Every row gives one point. Each copy is the shape, with its points in the same order, turned, moved and blurred by noise. Say if it was mirrored as well.

Shape (7 x 3):
[[  7  -4 -46]
 [  9 -58  31]
 [-17  61  -3]
 [-19  16   8]
 [ 22   4 -44]
 [-35 -33  -4]
 [-89  -6  55]]
Copy 1 (7 x 3):
[[ 21 -16 -37]
 [ 14 -65  47]
 [ 24  53   6]
 [ 14  13  28]
 [ 34 -13 -33]
 [-20 -27  17]
 [-56  16  83]]
Copy 1 is: only turned
Copy 2 (7 x 3):
[[  2 -50  13]
 [-62  13  50]
 [ 37   7 -39]
 [  2   9  -1]
 [-11 -53 -10]
 [  5   9  52]
 [ 17  95  40]]
Copy 2 is: mirrored
Copy 3 (7 x 3):
[[  8 -43  30]
 [ 35 -17 -58]
 [-37  20  36]
 [-17   3   1]
 [ 18 -30  35]
 [-17 -41 -34]
 [-75  13 -74]]
Copy 3 is: mirrored

Shape (12 x 6):
[[-14  21 -10   6  10  42]
 [ 26  14 -29  -7  41 -48]
 [ 46   0  23  59 -31 -70]
 [  6  49   2  41 -34 -43]
 [-12  38 -28 -12  57 -23]
 [ 45 -47 -57  63   0  34]
 [-31  51  39  29  13  13]
 [ 86 -14 -29  40   4  -7]
 [  6 -36  14  55   9 -69]
 [  5 -48  24 -18  13  49]
 [-18  -9 -59 -44  29  58]
 [ -6  21  45  14 -45  46]]
Copy 1 (12 x 6):
[[ -2  35 -45   7 -13  21]
 [ 42  -7  -6 -36 -34 -41]
 [ 28 -18  80  40 -36 -19]
 [ 22  -8  10  57 -52 -18]
 [ 37  21 -49 -22 -28 -45]
 [-30  43  41 -46 -55  45]
 [ 26  48 -33  58   2 -10]
 [ 32   5  52 -34 -53  36]
 [ -6  10  67   6  -9 -52]
 [-18  17 -11 -28  49  38]
 [-27  17 -82 -58 -11  23]
 [ -5  12 -19  64  13  52]]
Copy 1 is: mirrored
Copy 2 (12 x 6):
[[-15  46  15  17 -13  10]
 [ 30  23 -25 -25  56   4]
 [ 77 -32 -14   5  12 -69]
 [ 30   4 -44  18 -12 -57]
 [ -6  58 -29  -7  55  -1]
 [ 35 -42  37  46   5  51]
 [  0  75  10  38  -3 -57]
 [ 83 -19   1  10  12  28]
 [ 38 -33  17   5  58 -60]
 [  2  33  89 -20  -6   7]
 [-46  40  27 -21   1  65]
 [ 11  41  36  16 -61 -42]]
Copy 2 is: only turned

Shape (12 x 8):
[[-23 -49   4  42   9 -55  18  32]
 [ 60   8 -24  28 -76  67 -81  -1]
 [-18   3  19  28  37 -27  11  26]
 [-11  -8  38  32  21 -24  65  -2]
 [ -4 -25 -47  17  27 -29  30 -30]
 [ -9 -31  13   1  -2 -20  -3 -60]
 [-32   5   6   2 -25 -53  32   4]
 [-42  18  39  34  18 -24  -4  -2]
 [  4  42 -31  38 -51  46 -39 -35]
 [-36 -33  13  63  -7 -20  36  -3]
 [ 61  -1 -45 -21 -48  43  -6 -67]
 [-28 -51 -29 -26   1  23  33 -15]]
Copy 1 (12 x 8):
[[  7 -64 -36  21 -11  -3  30  36]
 [ 66  71   3  75   7  65 -15 -46]
 [-20 -21 -17   4  -4 -12  26  21]
 [-29 -46  24   9 -37 -38  27  37]
 [ 35 -41  15 -20 -18  21  64  18]
 [ 38 -45  36  19  -8 -25  34 -34]
 [ 38 -36 -24  -1 -46 -46  14  18]
 [-33 -13 -29  15 -20 -44  32 -15]
 [ 39  63   3  39 -49  36  26 -51]
 [ -8 -56 -11  30 -55  -4  31   8]
 [ 95  36  83  21 -21  32  18 -26]
 [ 40 -56  35 -21 -43  25  -9  -9]]
Copy 1 is: only turned
Copy 2 (12 x 8):
[[-44  17  40  34  39 -28  15  19]
 [ 87 -41  10  75  17  75 -23 -66]
 [-37  38  -4  20  29  -4   6  11]
 [ -6  65  16  -5   8  -9  40  52]
 [-35  24  43 -25  19   1  26 -40]
 [ 14  27  57 -32  31   9 -25 -13]
 [ -1  18   2  -7  -5 -43   5  15]
 [-14  67   3  13   6  -8 -31  17]
 [ 61   8   9  38 -35  40 -21 -67]
 [-15  42  55  40  -2 -16  18  26]
 [ 75 -23  24 -28   5  61  16 -74]
 [-27 -24  49 -30 -11  40  15  11]]
Copy 2 is: only turned

Shape (14 x 11):
[[-22  24   6 -10   2 -13  -3 -33 -26  28  -1]
 [-29  -5 -14 -11 -21   0   4 -13  31  25 -36]
 [  2  28   4   4 -13 -22 -11   6 -34 -31 -41]
 [ 12  14 -13 -43   6 -26 -18 -27  20 -10   9]
 [  5  -5 -60  -4 -13  20   3   8 -34 -29   5]
 [ -6 -33  46  -3  -5  15   2 -11   1  -4   1]
 [-18 -14   7  62 -15 -42  39  29 -28 -43   0]
 [ 42  25 -12 -17 -24   7  20   7  23  11 -10]
 [ 15  -6 -13   2 -24 -29  67 -32   0   4 -10]
 [  3 -33   2   1   2  -4  33   4  20  30  37]
 [-24 -35  43  -3 -20  31  13 -64  56   4  28]
 [ -7  -9 -21  31  18  34 -23 -20   1  10 -81]
 [  5  41   3  41 -20  -6  22  -5  24 -47 -37]
 [ 24   5  -7  16 -33 -17 -16  -9  -7  -8  -5]]
Copy 1 (14 x 11):
[[ 37   0 -10  24 -16  -8 -36   4 -32  10 -17]
 [-17  -5  -6  15  -1  26 -39  12  10  29 -28]
 [ 22  40 -29  -5 -13  -7  -3 -18   2 -14 -24]
 [ 17 -23 -43  27  -7   9 -21  -9  18 -32   3]
 [ 13  19 -27  -2  37  17  41  21 -13   6  15]
 [ 11 -19  13 -48   4  16 -34 -11 -32 -11 -10]
 [-22  46  -7 -34  30 -47   2 -49 -20  15  14]
 [ 27 -26   3   9 -13   6   6  -9  44  17   1]
 [ 14 -29 -18  12  35 -21  -8 -38   4  42  -9]
 [ -6 -47  22 -16  20 -19 -30  13  -8  20  25]
 [ -6 -76  21  -8  14  48 -52 -37 -46  -9  -1]
 [ 13  43  38  14  28  35  -9  14   7  -2 -66]
 [-20  27  15   0  -6   7  28 -70  15  -8 -24]
 [ 27  24 -14   6   8  18 -15 -22   6   3  23]]
Copy 1 is: mirrored
Copy 2 (14 x 11):
[[-11   9   2 -17  27  21  42 -21  -2 -10  37]
 [ -6   9 -19 -32  18  35   5  36  26  17   9]
 [-30   5   8 -27  20 -11  19  -7 -31 -14 -39]
 [ -9   7 -16 -32  38 -32   0  -4  33 -11  20]
 [-11 -25  -5 -14 -43 -22  15 -22  14  14 -15]
 [ 42   0  24  -4  31  21  14   5  18 -27  -7]
 [-13 -24  -3  25 -12  30 -27   1 -52 -52 -34]
 [-14  53   1   7  -5 -24   0  23  24   9  -1]
 [-15  23 -34  13 -22  11  23  43   1 -42  15]
 [ 36   3  -9  33   1  17 -16   5  18 -12  33]
 [ 43  17  13 -17  27  63   6  14  79 -55  20]
 [-17  -2 -24  -6  35  43  46   0  26  40 -61]
 [-60  30   8  -5   7  21  -7  12  11 -37 -52]
 [ -2  30 -18 -22   3  -2   0 -22  -9 -21 -21]]
Copy 2 is: mirrored
Copy 3 (14 x 11):
[[-13 -25  -2  -8  -6 -24  15 -37 -14  16 -39]
 [ 22 -18 -30  13  17  16   5 -22  24  17 -33]
 [ -8  15  41  -8 -22  17 -16 -28 -11  25  -3]
 [ -4 -24 -11 -26  30  -7 -12 -55  19   3  18]
 [  7  -1 -29 -31 -48  -2  -6   7 -26  11  28]
 [-10 -34  24 -17  29  -6   4  25  17  -3 -25]
 [-31   8  45  55 -43   6   8  28  -7 -22  14]
 [ 15  17 -20 -13   0 -17 -48 -15  33 -20 -13]
 [ 29 -14   2  22 -16 -10  -7 -23  -3 -62  -5]
 [ -3 -16 -27  14  23 -44  19  17  22 -27  -5]
 [-19 -95 -17  -7  56  -7 -17  28  25 -18 -36]
 [ 30   8 -12  11  31  35 -15  12 -33  56 -26]
 [-21   6  12  32  -9  49 -58  -9  -5 -12  -8]
 [  3 -11  16   4 -17 -21 -43 -14   5  18   6]]
Copy 3 is: mirrored

Shape (16 x 12):
[[ 24 -48  24 -24  13   0  25 -11 -27  15  30 -18]
 [-18  17 -22   2  -4  16 -50 -49 -31 -14  -2 -32]
 [ 40 -21  59  55  33  63 -14  -3 -22 -30 -25 -21]
 [ 37  18 -30 -40 -25  53  25   3  11   3  57  16]
 [ 32  -4 -33   5  52   3  16 -19  36  47 -30  16]
 [ 22   0 -33  23 -20 -20  19 -13  -1 -41 -31 -46]
 [ -1  30  14  64 -36   7  56 -36  19 -22 -19  41]
 [ 41 -51 -28  -1  30  29  32  18  32  29  55 -38]
 [  6  21 -25  28  55  -7  48 -24  23 -49  25 -57]
 [-40 -43   0 -18  31  65  26 -30 -23 -21  -7 -48]
 [-30  18  64  51  42  11 -20 -22 -39  51 -23  26]
 [-28  26  35  18  -6  46 -38 -59  18  33   4   0]
 [-14  10 -29  -5 -36  35 -32  12 -50  -3   8 -37]
 [-43  12 -34 -31  11   5 -39  20  28   2  43  25]
 [-29  27  47  19   6 -22 -36  48   4  -9  39  38]
 [  4  22  34 -17   3  19  47 -31  13  27 -16 -32]]
Copy 1 (16 x 12):
[[ 36  -5  19 -23  33  22  24 -12 -25 -34 -12 -21]
 [ 45 -10  24   7  -9 -47 -12 -46  25  29  46 -21]
 [ 61  45  70 -15 -38 -19   1  47 -20  24  -2  -3]
 [ 32   5 -41 -80  26  32  17 -17  40   0  23  21]
 [ -3 -28  22 -77   2  22 -15  -4 -58  61  35   2]
 [ 54 -39 -17  18  22 -31 -32  25 -21  37  14  19]
 [ -6 -34 -11  -4 -28 -29  51  64   2  34  51  42]
 [ 61 -33  19 -61  31  89  -1  -2 -14   0  -9  -1]
 [ 40 -28  15  14  52  38 -17  45  17  66  36 -21]
 [ 65  22  -4  37 -29  45   9 -14 -19  12  30 -45]
 [-36   7  87  -8 -47 -38  38 -17 -24  37   5  -9]
 [ 10 -32  38 -38 -65 -29  23 -18  27  29  41 -46]
 [ 57   7 -10   6 -12 -26 -18 -68  38  14  -4  11]
 [-25 -25  12 -26 -12  27 -50 -55  51  -6  40   4]
 [-53  -5  54  -3 -15 -10 -17   4  54 -21  -5  22]
 [  4 -20 -17 -28  -7   3  37  10 -12  43  -9 -47]]
Copy 1 is: mirrored
Copy 2 (16 x 12):
[[ 43  29  30 -15  31 -32  25  34 -26  20  26 -19]
 [-17  -5  -2  -2 -10  10 -35 -27 -18  52  11   9]
 [ 59   0  20  34 -19 -20 -62  10  15 -16  62 -51]
 [ 13  21 -33 -50 -32  28  33  74 -40  10  24 -16]
 [ 31  28 -19  30  -9  -3  31   8 -21 -53  17  50]
 [-37 -30 -20  18  26 -26 -15   2 -49 -19  25 -23]
 [-10 -29  13   2 -46  22  40 -29 -25 -61  26 -65]
 [ 18  16   4  -1  30 -11  34  95  -1  -8  58  26]
 [-35  -7  -5 -35  57  10 -21  14  12 -53  38  -1]
 [ 51 -29  38   0  53  43 -30  19 -24  21  25  -3]
 [ 48  43  45  47 -32   9   5 -51  44   1  -8 -30]
 [ 33 -24  11  -3 -56  20  12 -28  33  32   9   3]
 [-17   2 -11  22  -4  18 -24  28 -31  71   0 -29]
 [-24  21  28 -24 -42  23   0  52 -14  15 -39  37]
 [-22  39  53 -11 -60 -19  -7  33  27  -6 -44 -38]
 [ 51 -21 -23 -12  21   0  33  -2   4 -12  -5 -25]]
Copy 2 is: only turned

Shape (18 x 12):
[[-25 -32  32   3  58  -6  49  39   8  44 -28   2]
 [ -5 -21 -44  11   8   2   1  25  15  14 -24 -26]
 [-37  10 -26 -28 -32  -7 -29 -27 -34 -28 -20  18]
 [-34 -51  52 -42 -14  -1  -1  36  29   1  44  45]
 [ 55  30  37  35   8 -38 -21 -29  -9  -8  -5 -20]
 [ 10 -51 -30   9  54   0   7  -1  -9 -49 -41  33]
 [-14  29  13 -28 -11 -12 -21 -28 -13 -21  22 -20]
 [ 41 -32 -45 -55  19 -21  41  47 -14 -12 -13   4]
 [-38 -10 -14 -35  26  18 -54  -6  22  -7  -5  64]
 [-30 -51  15  -2  12 -37  16   1   5 -49 -23   8]
 [-36 -34 -12  21 -36  31  39  -6 -11  28  39  48]
 [ 31 -59  22   5  41 -26  21 -49   5  39  11 -13]
 [  9  -1 -21  -9  13 -36  25 -52  34  -5 -17  -3]
 [-19 -50  50  34 -28   3 -15 -16 -36  18 -19  31]
 [  4  -2 -13  14 -31  16  -4   1  13  25 -56   7]
 [ 56  -8  -7 -26  50  34 -10  10 -12  -4  -7 -16]
 [-14 -10  11  46 -40  43 -41 -29 -58  14  16  49]
 [ 48   8 -36  -4 -42 -50 -18  49 -36  -5  11  -7]]
Copy 1 (18 x 12):
[[-65 -28   8   5   5  -9 -59  17 -22  -8  -2  39]
 [-17  24  -7  -8 -35 -35  -3  -6 -28  28 -11   5]
 [ 61  23  18  19   6  -5  10  53 -24  44  -6 -30]
 [  4  15  60 -21  22 -41 -41  60  51 -18  27  13]
 [ 10   2  14  44  14  13  13 -43   1 -35 -21 -69]
 [-23  22 -31   4 -39 -16 -28  70 -30 -20 -25 -49]
 [ 36   2  23 -12  37  11  17   6   4  20  -5 -40]
 [-44 -17  52 -27 -48 -39   4  47 -25  16 -53 -29]
 [ 25  79   4 -10  20   0 -42  68   5  19 -27  -6]
 [-17 -11   0   8 -11 -23 -32  57 -11   5  35 -50]
 [ 46 -13  -2  13  21 -88 -16  46   3 -11 -14  47]
 [  8 -36  -2 -17  -6 -20 -70 -24 -10 -46 -24 -31]
 [  4 -21 -21   7   6 -22 -33  -2  10  30 -41 -54]
 [ 52   2  17  52 -11 -17 -39  26 -14 -43  31   8]
 [ 15  18  -2  44 -40 -14  -7  -1   0  24 -24  16]
 [-17  12  10 -38 -28  21  14  12 -10 -33 -57 -12]
 [ 95  40   2  46  17 -23  11  31 -24 -49  -6  26]
 [  7  24  81  19 -24 -51  49  -7 -33   7 -29 -41]]
Copy 1 is: mirrored
Copy 2 (18 x 12):
[[-34 -37  31 -10  27  40  69  16  50 -15  19 -21]
 [  1  19 -24   1 -13   4  41  20   6  -1   8 -20]
 [ 24   8 -40 -10  11 -11  12 -65 -18  14  25  50]
 [-34 -60   9 -25  31  27 -34  36  22  13  32  63]
 [ 14 -22  34  53  28 -25   0 -41 -22  28 -44 -19]
 [  6   2  10  68  10  -1  51   1 -10 -41  59  25]
 [-16  -4 -20  -6  28   3 -26 -63 -22  20  -7   6]
 [-22  38  11 -19  53 -43  38  28 -16 -23  57   1]
 [ 30  -4 -12  16  -3  31 -28 -28  37   0  76  41]
 [-13 -59 -21  19  13 -14  27  -6  -5 -41  21  37]
 [  6   8 -28  -5  45  62  32  35  16  27  -8  79]
 [-24 -38  -9  62  81  27  32   7  -2  32  15 -39]
 [ 31 -11 -26  26  56   8  14 -15 -18 -20   4 -27]
 [  3 -58  -8  27  11   8  48  -8  10  65   1  61]
 [ 57  -6  -9  -6 -16   8  41   6 -10  31   3   2]
 [-17  26  49  26  17  13  17  -7 -32  19  50 -17]
 [ 18   3  -5  38  -7  36  23 -32   4  83 -10  91]
 [ -9  49   3  -8  21 -80   3   3  -1  32 -16  16]]
Copy 2 is: mirrored

Shape (16 x 12):
[[-43 -39   0  33 -19   6  -9  -3  -3 -33 -28  48]
 [  8 -37 -18 -27 -40  58  31 -19  11  23  14 -22]
 [ 35 -15 -23 -37 -25  25  17 -33   9  -2  29 -13]
 [ -1  22 -20  -8 -15  22 -10  17  40   4  -9   9]
 [ 25  28  11   9  30  11 -59 -10  33 -19 -17  -3]
 [-27   3  -5  33   0  38 -24  -6 -16 -24 -23  29]
 [ -3 -16 -64 -45  12  39  25 -31 -13   7  29   4]
 [ -9  21  17  34  27   3 -13 -10  28  17 -22   6]
 [ 51  18 -11   8   8   1  10 -18  17   5 -20   6]
 [-41 -30 -51  29   2   0 -15   5 -55 -35 -54  -5]
 [  8  -3  -4   4  25 -18 -29   2   5  18   5 -11]
 [ 47  -1  -7  25  22   8  -9  26  26  -6   8   4]
 [-31 -13 -14   0 -40  -4  13   7 -43 -27 -16  19]
 [-13 -12 -13 -28   0  37  45  -5 -26 -11  24 -25]
 [ -8 -33 -13 -47  -6  24  55 -12  22 -16   4 -22]
 [-10 -15 -43  -5 -17   9  51 -28   8 -15  42 -46]]
Copy 1 (16 x 12):
[[-56   9   2  42 -20   8 -29   7  23 -28  28  28]
 [-14 -50   6 -37   3 -27 -13  23 -18  22  -7 -19]
 [ 11 -19 -11 -36  21   2   0  22 -11  34 -15   2]
 [-12  24  -8 -22  -5 -46  12  -5  19 -13 -11  14]
 [-11  94   0 -24  10 -22  -6   7 -16  -9  -6  38]
 [-69  44   2   7  -1  -4 -17  21  19 -20  13   4]
 [-29 -20 -39 -21  32  -1 -22  -2   5  39 -43 -28]
 [-31  66  22 -12  -9 -15  -2 -36 -14 -14  12   7]
 [ 17  47  -4 -45  -5   6  -8 -13   7   7  10  -3]
 [-33  38   3  63   7   3 -60  26  38 -25  -2 -42]
 [ -3  59   7  12 -13 -13  -4 -14 -18  23 -19   1]
 [  5  55   0 -34 -42   5  -5   2  -4 -10 -31  14]
 [-29  -1 -11  46  -2   8   4  27  33  -7  22 -20]
 [-25 -22 -19  -5  18   8   8  18 -24   2 -24 -47]
 [  6 -44 -27 -11  19  -6  -8  -3 -31 -14 -13 -16]
 [  3 -36  22  -7  38  19   7  -3  -7   2 -47 -24]]
Copy 1 is: only turned
Copy 2 (16 x 12):
[[ 41  52  -9 -34 -22 -10  36 -25 -31  11  55   5]
 [-17  53 -28  24 -46  59 -10  -3   2 -33   7  37]
 [-42   4 -15  25 -34  52  10  -4   3  -9  -1  24]
 [ 17  17 -30 -32 -24  33 -14  12   9  18   3  -6]
 [ 31 -45 -29 -17 -23  -8 -11 -17  11  16 -18 -12]
 [ 44  34 -13   3  -9  -8   5 -22 -28  21  19  -1]
 [-57  30 -46  41 -13  28 -18  -5 -10   5  28  17]
 [ 31   1 -10 -20 -43 -18 -27  12  -5  -9  -9 -30]
 [  0 -24   2   1 -44  36  -9  13 -10   1   8 -34]
 [ 37  26 -11  -6  38   4  -6 -16 -62 -20  78  -5]
 [ -9  -2 -12 -15  -4 -11 -19 -19   4 -26  -6 -24]
 [ 11 -10 -23   1 -23  28   4  -2  25   0  -1 -52]
 [  7  53  22 -13  10  21  17   2 -38   0  39  17]
 [-16  39  -7  45   3  20   3  21  -2 -23  14  29]
 [-27  27 -16  19 -28  28  13  31  10 -31  37  41]
 [-41  42 -43  30 -12  40  28  33 -25 -53   2  16]]
Copy 2 is: only turned
Copy 3 (16 x 12):
[[-26  32  25 -45  -7 -12  52 -26 -16  -5  18 -29]
 [-15  26 -14  14 -24  73  15  16  35  10  17  31]
 [  1  -6 -23  32  -2  61  10   1   1  34  18  20]
 [  5  44   3  -9  28   7 -18  22  13  18  25  -8]
 [ 24  22  27  19  12 -32 -45 -30 -10  16  25  -3]
 [ -1  30  55 -27  11   1  18 -31  -4  -8  19  -1]
 [ 28 -16  15 -12   6  95  14  14   2  38   4  13]
 [  5   7  22 -32 -11 -35 -32 -13  13   7  23   9]
 [ 31  -6 -18   1  13  -9 -11 -22  19  13  27  22]
 [ 21  27  22 -54   4  29  29 -51  -8 -38 -34 -36]
 [ 17 -14  11   8  -8 -14 -20  -8  10   7 -10 -19]
 [ 34 -10   6  27   2 -21  -7   9  13 -16  28  -6]
 [-27  21   4 -28  27  23  53 -17  -4 -10 -28 -12]
 [ -3  -5   8  -4  -3  65  18  23  -1 -10 -19  36]
 [  2  11 -33  -5 -33  55  13  36 -21  11   2  27]
 [-20 -32 -22 -17  -9  85 -13  20  -4 -19  14  10]]
Copy 3 is: mirrored
